Each point is reached from the start by the listed moves, each made once or not at all, plus a little noise. Say if it took an odd or an even number of moves. Then give how often each move was made.

Moves:
(1): [64 -7 -8 17 -2  5]
(2): [-27  31 -37  38 -20  -2]
(3): [ -5  42  38  24   9 -27]
Start: [ 11   0   5  10  -1 -10]
Points:
[ 70  35  34  51   5 -32] -> even (1, 0, 1)
[-21  73   7  71 -13 -40] -> even (0, 1, 1)
[75 -7 -4 26 -4 -5] -> odd (1, 0, 0)
[  5  43  43  34   7 -38] -> odd (0, 0, 1)
[-16  32 -32  49 -21 -12] -> odd (0, 1, 0)

Moves:
(1): [ 58 -19  30  -8  -4 -36 -18  -8  -6 -13  10  19]
(2): [ 15  32   4  22  -7   4  18  -8 -20  -4   4   2]
(3): [  0  13  43  31 -10 -19  15  20  20 -13 -26   8]
(4): [  5 -13   4  18  -3  13  17   5   2  19   5   4]
(5): [-22  -5   5  -1  29 -31  -3 -41   5 -10  -5  -1]
(6): [ -8  12  -6 -42   2  27  38   9  14  41 -47   0]
(7): [  6 -14   0   0 -10 -18  32   6 -36 -11  -4 -16]
(8): [  6   1   1  11   1  35   1  12 -16  -3  -9   0]
(9): [ -3  24 -13   8  38   0  -5  20  24  10  10 -28]
Start: [ -8 -15  42  34  -1   6   8  -1  17  11 -10   4]
Points:
[ -5   6  26  13  28  48  74  51   4  54 -60 -42] -> even (0, 0, 0, 0, 0, 1, 1, 1, 1)
[-34   7  75  67  48 -59  46  10  34  -6 -39 -32] -> even (0, 0, 1, 0, 1, 0, 1, 0, 1)
[ 29 -12  67  15  66  14  36  -6  40  52 -45  -4] -> even (1, 0, 0, 1, 1, 1, 0, 1, 1)
[-23 -46  57  51  11 -23  56 -27  -8  12 -19  -8] -> odd (0, 0, 0, 1, 1, 0, 1, 0, 0)
[-12 -22  95  78  11 -24  55 -10 -11 -25 -58  -9] -> even (0, 0, 1, 0, 1, 0, 1, 1, 0)
